Each row is a point. Two turns around zero, p and q, are shown by what they do to some points. Write where each new point lands after one turn and then the other. Backwards means that the second turn is done in reverse. Each puzzle has new turns, and all numbers are rounded.

Turn p:
[  0 -33  45] => [ 2 50 25]
[ 21  32 -35] => [  6 -51  -3]
[ 22  48 -40] => [ 15 -64  -9]
[ -4 -13  24] => [ 4 26  8]
[-42 -24  44] => [  4  63 -16]
[  4 -10 -37] => [-30 -24  -4]
Turn q:
[-22 -30  20] => [ 16 -11 -38]
[-24  46 -25] => [-5 55 18]
[ 37 -52  15] => [ 10 -65  -4]
[40 37 10] => [-46  -5  30]
[-31  -1 -20] => [26 26 -5]
Where do these land?
q, then p backwards: [ 7 12  9] => [  0 -14  -9]
p, then q: [ -4 -22  30] => [-32  20   3]
p, then q: [ 28 -15 -33] => [ 18  -5 -42]
p, then q: [ 13  49 -33] => [ 39 -46   5]
p, then q: [-76   0  40] => [-13  47  71]
p, then q: [ 32 -25 -14] => [ -4   0 -43]

Turn p:
[ 18  11 -19 -34] => [ -2  25 -37   0]
[-19  -4  -7   3] => [ 1 10 16  8]
[-70  -3  35  24] => [  5   5  79 -22]
[ 3 25 -1  7] => [25 -2 -5 -6]
[-20  -4  46  30] => [  0 -30  42 -27]
[ 39 -11 -35   2] => [ -4 -10 -38  36]
[ 48 -14 -19 -32] => [-25   2 -56  11]
Turn q:
[ 19 -35  35 -23] => [ 24  24  27 -37]
[-31  22 -19  43] => [-24  -2 -13  54]
[-25  -2  30 -31] => [ -4  39 -17 -26]
[16 32  5 -4] => [ 22 -12 -26   2]
[ 21 -17 -52  15] => [-19 -49  28   8]
Where do these land?
q, then p backwards: [ 12  14  -2 -18] => [18 15 12  0]
q, then p: [-21  -6   2 -18] => [10 25  4 -6]
q, then p backwards: [-18 -10  25  34] => [-29  -6 -37  -4]
q, then p: [-33  26 -24  28] => [20 -6 38 35]
q, then p backwards: [ 76 -33 -22 -56] => [-3 37 88 36]
q, then p: [-11  34  14   4] => [ 22   0 -12  30]
q, then p: [ -5 -26   5  25] => [ 11 -20  15 -25]

Turn p:
[ 12 -13 -47 -21 -20  -6] => [  8 -39 -16  35  17  -5]
[16  8  4 76 35 -3] => [  4  29  14   5 -58  54]
[-12   9   2  16  -9 -19] => [-15  16  -8  12 -15  -6]
[-12  18   8 -16   8 -10] => [ -5  17  14   3  12 -17]
[  1  17   7   6 -18  27] => [ 12  18 -24 -13  13  10]
[ 22  -2  15 -20  11   5] => [ 24  -7  16 -16   3 -11]
[ -6 -24  14 -17 -10  -3] => [-11 -19  -3 -19   2 -19]
[-20 -13  -3 -23   3   8] => [-17 -14   7  -8  24  -6]
Turn q:
[  2  12 -11 -11  29   5] => [ 27  -9 -14  -1  16   1]
[-2 -7 30  4 17  0] => [-14 -25  -6  10   7 -15]
[  6 -10  24  14  20   4] => [-16 -31  -6   3   8  -3]
[ 11 -12  -1  -2  -9 -28] => [-15  15  14  12  17   7]
[  6  -5  -7  22  17 -22] => [-10  -5 -11  15  15  26]
[-20   4  40 -14 -25   5] => [-20   5   4   5 -20 -45]
[ -7 -29   0 -37 -44  13] => [  5  19  54  -4 -22 -24]
[ -9   6 -48  14  11   0] => [ 29   9 -11   3  -8  40]
[ 12  41 -28  10 -16  23] => [ 15  23 -23 -42 -14  14]
Where do these land?
q, then p backwards: [ 30  17  18 -12 -25  10] => [-21  -2  41 -16  -1   5]
p, then q: [-34 -44  -9  10  29   1] => [  5 -25  17  26 -41 -29]
q, then p: [ 11   0   1 -20  27  14] => [ 13 -24  22  -3 -14  -4]
q, then p: [ -6  -8 -20  31  -6 -31] => [ -4  22 -17  -9  17  36]
q, then p: [ 10 -17   7 -13  15  38] => [  4 -33   8 -21 -13 -23]
q, then p backwards: [-25  18 -22  13   2  -3] => [ 16  13  -6  30 -16   2]
q, then p: [  4  32  18  12 -20 -22] => [-19  19   4  34  22   0]
p, then q: [ 11   3   7 -20 -22  -8] => [-2 13  4 11 23 16]
